Each row is a point. The ring and each string are closed loops that go straight from each point to the next, and from the last back to the first. Before rounding, they use only three directions, however many columns there are. Count how often each string passes through the ring. Passing back the other way cancels.
(in the rows, 128 means zero)

Ring:
[[118 113 173]
 [104 150 159]
 [109 165 111]
 [109 141  84]
 [124  97  83]
 [147  81 116]
 [142  89 157]]
String:
[[129 142 126]
 [151 162 131]
 [112 186 137]
 [ 80 177 137]
 [ 81 145 130]
 [ 96 133 126]
 [ 97 127 124]
 [ 83 137 116]
 [ 86 135 111]
 [ 86 140 100]
 [109 125 115]
 [136 139 108]
 [128 144  74]
 [147 139  98]
 [152 138  96]
 [135 132  63]
 [ 99 118  51]
 [ 82 111  74]
 [ 95 116  99]
 [125 130 109]
 [139 153  95]
 [115 174  77]
 [ 73 167  86]
 [ 83 150 109]
 [ 86 142 119]]
Times through: 3

Ring, 7 rows:
[[130 144 137 141 156 147]
 [110 159  99 155 119 132]
 [ 92 145  57 173  93  97]
 [101 117  57 140  97  89]
 [124  99  89  97 122 107]
 [147  93 142  95 172 132]
 [151 102 163 114 192 143]]
String:
[[129 127 112  98 130 135]
 [143 118 134  72 145 148]
 [163  87 178  95 208 147]
 [168  70 201 136 249 137]
 [140  98 150 153 195 123]
 [134 122 127 108 148 137]
 [144 127 148  95 160 154]
 [131 135 122 103 136 144]
 [126 132 119 130 143 133]
 [123 134 116 141 142 130]
 [116 145 119 184 153 127]
 [100 171  95 194 122 127]
 [110 138  99 174 135 114]
 [110 142  91 146 118 120]
 [105 161  72 112  80 131]
 [111 140  92 146 120 119]
 [110 135 101 183 141 112]
 [117 139  97 121 116 128]
 [115 163 101 123 109 144]
 [126 166 137 146 147 159]
 [141 136 173 173 202 152]
 [139 117 155 160 192 135]
 [130 125 120 118 144 133]
 [137 128 125  83 136 147]]
Times through: 2

Ring (7 x 9):
[[144 152 148 129 164  97 115 127 160]
 [134 132 110  95 151  81 130 125 168]
 [123 122  89  84 127  96 136 122 149]
 [120  89  84 103  99 146 134 129 119]
 [139  67 109 134 112 166 124 142 131]
 [154  86 148 164 137 165 110 146 140]
 [148 140 162 157 153 135 106 133 138]]
String (31 x 9):
[[108  90  50  63  93 115 149 122 130]
 [138  71  90 100 127 121 135 138 163]
 [134 105 111 118 126 131 125 132 139]
 [113 133 103 114 100 146 126 119  96]
 [114  99  90 116  85 167 129 126  92]
 [131  57  97 133  91 186 126 141 110]
 [128 100 115 137 103 170 120 132 104]
 [133 115 122 128 126 138 121 130 129]
 [155  77 136 147 142 148 116 146 157]
 [182  40 161 177 165 162 107 165 188]
 [173  71 176 194 154 180  99 157 153]
 [132 137 148 158 119 167 108 128  98]
 [134 131 139 145 125 151 113 129 114]
 [153  97 141 145 148 137 115 142 156]
 [165  86 159 166 156 151 108 149 162]
 [174  73 172 185 159 167 102 156 163]
 [156  91 162 181 135 183 103 147 127]
 [130 122 131 145 114 162 115 129 104]
 [139 103 127 137 127 148 118 135 131]
 [153  66 127 144 134 155 119 147 154]
 [165  10 115 147 131 172 123 163 173]
 [130  58  92 125  94 176 129 140 117]
 [110 114  90 111  86 159 129 121  89]
 [126 117 110 117 117 136 125 127 123]
 [135  93 104 112 126 128 129 134 146]
 [125  70  65  78 110 116 144 132 154]
 [124  82  69  77 115 108 143 129 154]
 [133  96  97 101 129 114 132 132 154]
 [122 122 101 105 117 123 129 124 127]
 [105 140  85  90  98 124 134 113 102]
 [ 99 129  65  73  90 119 142 112 104]]
Times through: 2
String (25 x 9):
[[152 105 109  85 177  54 134 135 217]
 [139 109 107 100 147  94 131 131 172]
 [120 134 103 102 120 116 129 120 126]
 [101 141  72  73 100 107 140 111 111]
 [107 104  56  64  98 108 147 119 130]
 [136  69  84  94 125 118 137 137 164]
 [131 103 106 114 122 132 127 131 136]
 [109 135  98 111  94 149 127 117  88]
 [115  82  81 112  80 172 132 129  96]
 [151  25 100 132 116 169 128 154 156]
 [157  51 121 138 138 148 122 151 169]
 [143  91 123 135 130 145 120 138 142]
 [173  33 142 165 148 167 113 162 177]
 [166  58 157 182 138 187 105 156 145]
 [182  52 174 192 162 175 101 163 173]
 [167  81 157 163 160 145 109 151 171]
 [140 118 133 136 137 135 117 133 138]
 [134 153 152 151 134 144 109 125 112]
 [127 153 137 136 128 135 114 122 111]
 [137 137 137 133 140 125 116 128 135]
 [126 189 151 134 144 112 111 114 116]
 [156 166 165 131 192  70 111 128 187]
 [164 122 148 121 194  68 119 139 214]
 [142 119 126 119 150 107 122 132 161]
 [155 107 124 105 174  75 127 137 204]]
Times through: 3
